Each row of a before or after table is a point. The points were changed in one or more steps. Then noise was added and the rows were shuffled. The steps act on columns, c1 being the first. What was done? A step turns or swaps two columns, mirrors them in a line or flattens them onto one, adds a multiple of one to another, or multiplies or shifts one. Angles are multiples of 10 degrees, from the lower column toward the higher: turns from -170 to 170, lines from 10 to 170 but not 90. Use the fewest steps. Two steps may share a column if one is a turn and the other turns, adds or multiplies; they go together, in the order done. Otherwise the lowest column goes first.

Before (14 x 2):
[[ 0.37  0.44]
 [ 0.33  0.21]
 [-0.40 -0.55]
 [ 0.32  0.42]
 [-0.17 -0.04]
 [ 0.27 -0.07]
 [-0.10 -0.19]
 [-0.50 -0.04]
 [-0.04 -0.07]
 [ 0.10 -0.42]
 [-0.19  0.25]
 [ 0.05  0.10]
 [ 0.17 -0.32]
 [-0.04 -0.10]]
After (14 x 2):
[[-0.15 -0.20]
 [-0.25 -0.39]
 [-0.65 -0.81]
 [-0.74 -0.31]
 [-0.36 -0.01]
 [-0.11 -0.76]
 [ 0.09 -0.10]
 [ 0.12 -0.39]
 [ 0.11  0.14]
 [ 0.02 -0.61]
 [ 0.18  0.20]
 [-0.27 -0.51]
 [-0.26 -0.38]
 [-0.31 -0.33]]
Steps: shift c1 by -0.20; shift c2 by -0.30

Before:
[[ 0.24 -0.43  0.09 -0.11  0.15 -0.06]
 [-0.35  0.20 -0.30  0.07  0.10 -0.01]
 [-0.05 -0.24 -0.08  0.45  0.06  0.18]
 [ 0.04 -0.51  0.16  0.25 -0.43  0.57]
 [ 0.19 -0.01  0.05 -0.23  0.26 -0.12]
 [-0.40 -0.16 -0.56  0.50 -0.47  0.20]
 [-0.11  0.14 -0.08  0.10 -0.01 -0.20]
 [-0.26  0.00  0.03  0.03  0.05 -0.27]
 [ 0.19  0.06 -0.04  0.12  0.07 -0.15]]
After, 9 rows:
[[-0.41 -0.89  0.07  0.49 -0.33  0.60]
 [-0.24  0.05 -0.26  0.00  0.02 -0.09]
 [-0.02  0.00  0.19  0.44  0.29  0.08]
 [ 0.19  0.06 -0.06 -0.12  0.50 -0.08]
 [ 0.22  0.47 -0.10 -0.26  0.25 -0.09]
 [ 0.05 -1.01  0.57  0.24  0.02 -0.08]
 [ 0.21  0.14 -0.13  0.12  0.05  0.02]
 [-0.09  0.00 -0.22  0.10 -0.12  0.07]
 [-0.36  0.27 -0.05  0.08 -0.06  0.31]]
Steps: multiply c5 by 2; turn c2 and c5 by -60 degrees; turn c3 and c6 by -80 degrees

Before (10 x 11):
[[ 0.05 -0.06  0.39 -0.15 -0.90  0.18  0.21  0.10  0.12 -0.10  0.22]
 [ 0.19  0.05  0.03  0.09  0.33  0.30  0.16 -0.62  0.36  0.10  0.01]
 [ 0.61  0.21  0.01  0.13  0.23 -0.34  0.06  0.02  0.34  0.06  0.11]
 [-0.07  0.40  0.10  0.55  0.43  0.09  0.15 -0.26  0.31  0.01 -0.01]
 [ 0.13 -0.24  0.35  0.05  0.35 -0.35  0.21  0.09  0.30  0.08  0.21]
 [-0.09 -0.04  0.00 -0.19  0.00 -0.38  0.04 -0.25  0.36 -0.08 -0.03]
 [ 0.10  0.23  0.21 -0.15  0.46 -0.28  0.23  0.17 -0.25  0.00  0.09]
 [ 0.05 -0.12 -0.07 -0.07  0.46 -0.07  0.10  0.30  0.29 -0.01 -0.16]
 [ 0.01 -0.06  0.05 -0.06 -0.24 -0.16  0.11 -0.03  0.15  0.47  0.07]
 [ 0.43 -0.15  0.44  0.43 -0.93 -0.06 -0.28  0.00 -0.80 -0.14  0.15]]
After:
[[-0.07 -0.15  0.08  0.55  0.45 -0.01  0.07 -0.27  0.48  0.01  0.09]
 [ 0.00 -0.17  0.04 -0.05 -0.23  0.08  0.03 -0.04 -0.01  0.48 -0.16]
 [ 0.05 -0.13  0.40 -0.15 -0.90  0.22  0.14  0.10 -0.01 -0.11  0.19]
 [ 0.05 -0.29 -0.05 -0.08  0.46 -0.15 -0.06  0.31 -0.01 -0.01 -0.07]
 [ 0.60 -0.25 -0.01  0.14  0.23  0.11 -0.06  0.02  0.32  0.05 -0.34]
 [ 0.44  0.68  0.43  0.43 -0.94  0.16  0.07  0.01 -0.42 -0.13 -0.07]
 [ 0.10  0.32  0.21 -0.16  0.46  0.09  0.38  0.17  0.13  0.01 -0.30]
 [ 0.18 -0.32  0.03  0.09  0.32 -0.01  0.01 -0.61  0.17  0.10  0.30]
 [-0.09 -0.35  0.00 -0.19  0.00 -0.03 -0.15 -0.24  0.07 -0.08 -0.38]
 [ 0.14 -0.37  0.35  0.05  0.34  0.21  0.05  0.10 -0.13  0.09 -0.34]]
Steps: turn c2 and c9 by 70 degrees; add 0.5 times c2 to c7; swap c6 and c11

Before, 8 rows:
[[-0.04  0.00  0.27  0.22 -0.04  0.34 -0.17 -0.03  0.02  0.32 -1.20  0.20
  -0.01  0.25]
 [-0.06 -0.07 -0.13  0.09 -0.28 -0.42  0.88  0.13  0.18  0.12  0.00  0.34
   0.02 -0.58]
 [-0.02 -0.13  0.13 -0.10 -0.19  0.27  0.00  0.13  0.17 -0.15 -0.08  0.39
   0.01 -0.11]
 [-0.02  0.04  0.18  0.08  0.00  0.35  0.91  0.11 -0.24 -0.21  0.09  0.22
  -0.04 -0.35]
 [-0.01  0.24 -0.48 -0.21  0.02 -0.25  0.04  0.13 -0.69  0.08  0.19  0.23
  -0.17  0.11]
 [-0.45  0.02 -0.35  0.23 -0.15 -0.35 -0.07 -0.07 -0.61 -0.01 -0.05  0.06
   0.07  0.16]
 [ 0.00  0.04 -0.07  0.24 -0.37 -0.42 -0.06  0.30  0.17 -0.10  0.08  0.05
  -0.18 -0.41]
 [-0.11 -0.01  0.20  0.19 -0.33  0.26 -0.16  0.01  0.03  0.17  0.10  0.05
  -0.13  0.26]]
After, 8 rows:
[[-0.04 -0.93  0.27  0.17 -0.05  0.34 -0.19 -0.06  0.09  0.32 -0.79 -0.15
   0.00  0.28]
 [-0.03  0.10  0.17 -0.32 -0.02  0.35  0.91  0.12  0.23 -0.23  0.04  0.26
  -0.02 -0.14]
 [-0.05 -0.05 -0.12 -0.59 -0.26 -0.40  0.88  0.13 -0.11  0.09  0.04  0.34
   0.01 -0.04]
 [-0.44 -0.03 -0.35  0.19 -0.17 -0.33 -0.06 -0.08  0.65  0.00 -0.09  0.05
   0.08 -0.05]
 [ 0.00  0.07 -0.05 -0.49 -0.37 -0.42 -0.07  0.29 -0.04 -0.11  0.03  0.09
  -0.15  0.14]
 [-0.03 -0.15  0.13 -0.12 -0.19  0.27 -0.01  0.13 -0.20 -0.15  0.04  0.36
   0.01 -0.04]
 [-0.01  0.28 -0.49  0.29  0.00 -0.25  0.02  0.11  0.48  0.08 -0.06  0.28
  -0.17 -0.49]
 [-0.13  0.06  0.21  0.19 -0.31  0.26 -0.16  0.03  0.07  0.18  0.06  0.09
  -0.11  0.26]]
Steps: add 0.3 times c11 to c12; turn c2 and c11 by -50 degrees; turn c4 and c9 by 150 degrees; turn c4 and c14 by -70 degrees

Before (10 x 24):
[[ 0.10  0.54  0.36  0.33 -0.21  0.23  0.01  0.41  0.03  0.04  0.10 -0.23
  -0.29 -0.11  0.14  0.09 -0.16  0.33  0.19  0.16 -0.24  0.19 -0.08 -0.29]
 [-0.09 -0.60  0.05 -0.44 -0.03 -0.02 -0.29 -0.20  0.12 -0.43 -0.14  0.40
  -0.10  0.13 -0.11  0.02 -0.06 -0.40  0.05  0.38 -0.35 -0.40  0.27  0.13]
 [ 0.09  0.37  0.30  0.27  0.07 -0.15  0.00  0.29  0.01  0.14  0.47 -0.26
  -0.08  0.06  0.11 -0.17  0.05  0.20  0.01  0.41  0.29 -0.04 -0.17 -0.18]
 [-0.05 -0.05 -0.26  0.07  0.03  0.08 -0.39 -0.35  0.63  0.09  0.40 -0.24
  -0.19  0.11 -0.22 -0.28 -0.24 -0.43  0.50  0.09 -0.46 -0.14 -0.04 -0.18]
 [ 0.13  0.12 -0.06 -0.64  0.08 -0.41 -0.15 -0.32  0.10 -0.27 -0.46  0.37
  -0.20  0.06 -0.18  0.11  0.03 -0.09 -0.05 -0.08 -0.05 -0.25  0.34  0.52]
 [-0.02  0.54  0.21 -0.23  0.28  0.36  0.24  0.17 -0.29 -0.05 -0.23  0.07
   0.00 -0.44 -0.20  0.12  0.27  0.36  0.15  0.00 -0.02 -0.11  0.27  0.29]
 [ 0.56  0.01  0.08 -0.17  0.39 -0.29 -0.10 -0.12 -0.07 -0.13 -0.42  0.55
  -0.23 -0.23 -0.06  0.11  0.19 -0.24 -0.06  0.13 -0.20 -0.48  0.18  0.40]
 [ 0.10  0.26 -0.14  0.07  0.07  0.10 -0.25  0.17 -0.09  0.00 -0.17 -0.08
  -0.29 -0.15 -0.08  0.14  0.39 -0.13  0.02 -0.12  0.11  0.06  0.26  0.35]
 [-0.01 -0.04 -0.24  0.03 -0.43 -0.07 -0.30 -0.58  0.45 -0.24  0.32  0.00
   0.14 -0.05  0.04  0.01 -0.03 -0.60  0.33  0.12 -0.18 -0.24 -0.11 -0.12]
 [-0.66 -0.31  0.04 -0.07 -0.33  0.13  0.46  0.12  0.44  0.14  0.53 -0.51
  -0.37 -0.52  0.13 -0.07 -0.09 -0.02  0.63  0.39 -1.14  0.44 -0.21 -0.18]]
After (10 x 24):
[[-0.65 -0.26 -0.04  0.17  0.32 -0.07  0.45  0.10  0.43  0.12  0.52 -0.51
  -1.05  0.61  0.12 -0.09 -0.13 -0.02  0.64 -0.22 -0.64  0.43 -0.23 -0.18]
 [ 0.08  0.64  0.24  0.22  0.27  0.34 -0.02  0.43  0.00  0.04  0.11 -0.24
  -0.36  0.15  0.17  0.13  0.00  0.32  0.19 -0.13  0.04  0.20 -0.07 -0.28]
 [ 0.00 -0.01 -0.37 -0.08  0.34  0.03 -0.33 -0.55  0.45 -0.22  0.33 -0.04
  -0.02  0.10  0.03  0.04 -0.25 -0.59  0.35 -0.09 -0.25 -0.21 -0.09 -0.10]
 [-0.02  0.40  0.07  0.36 -0.38 -0.23  0.23  0.17 -0.29 -0.05 -0.25  0.06
   0.00  0.41 -0.19  0.13 -0.01  0.32  0.16  0.14 -0.03 -0.10  0.29  0.28]
 [ 0.14  0.09 -0.18 -0.44 -0.09 -0.64 -0.16 -0.32  0.12 -0.28 -0.48  0.37
  -0.17 -0.07 -0.17  0.12  0.04 -0.07 -0.06  0.04  0.08 -0.27  0.33  0.50]
 [ 0.10  0.34  0.21 -0.14 -0.09  0.30  0.01  0.28  0.02  0.16  0.42 -0.28
   0.15  0.08  0.11 -0.18 -0.01  0.18  0.03 -0.41  0.26 -0.02 -0.16 -0.22]
 [ 0.07  0.08 -0.24  0.09 -0.33  0.07 -0.27  0.21 -0.09  0.02 -0.18 -0.07
  -0.16  0.11 -0.09  0.16 -0.26 -0.14  0.03  0.16  0.29  0.07  0.24  0.33]
 [-0.10 -0.56 -0.05 -0.02  0.06 -0.46 -0.29 -0.20  0.12 -0.40 -0.13  0.39
  -0.30  0.01 -0.09  0.02  0.03 -0.38  0.04 -0.39 -0.20 -0.39  0.28  0.15]
 [ 0.57 -0.06 -0.04 -0.31 -0.41 -0.20 -0.10 -0.14 -0.06 -0.12 -0.41  0.54
  -0.32  0.26 -0.07  0.08  0.10 -0.23 -0.06 -0.04 -0.01 -0.48  0.19  0.38]
 [-0.05  0.07 -0.38  0.09  0.13  0.11 -0.38 -0.36  0.66  0.10  0.37 -0.27
  -0.45 -0.08 -0.22 -0.26  0.20 -0.43  0.47 -0.11 -0.20 -0.13 -0.03 -0.18]]
Steps: add -0.5 times c17 to c2; turn c5 and c17 by 140 degrees; shift c3 by -0.10; swap c4 and c6; turn c13 and c21 by -40 degrees; turn c14 and c20 by -160 degrees
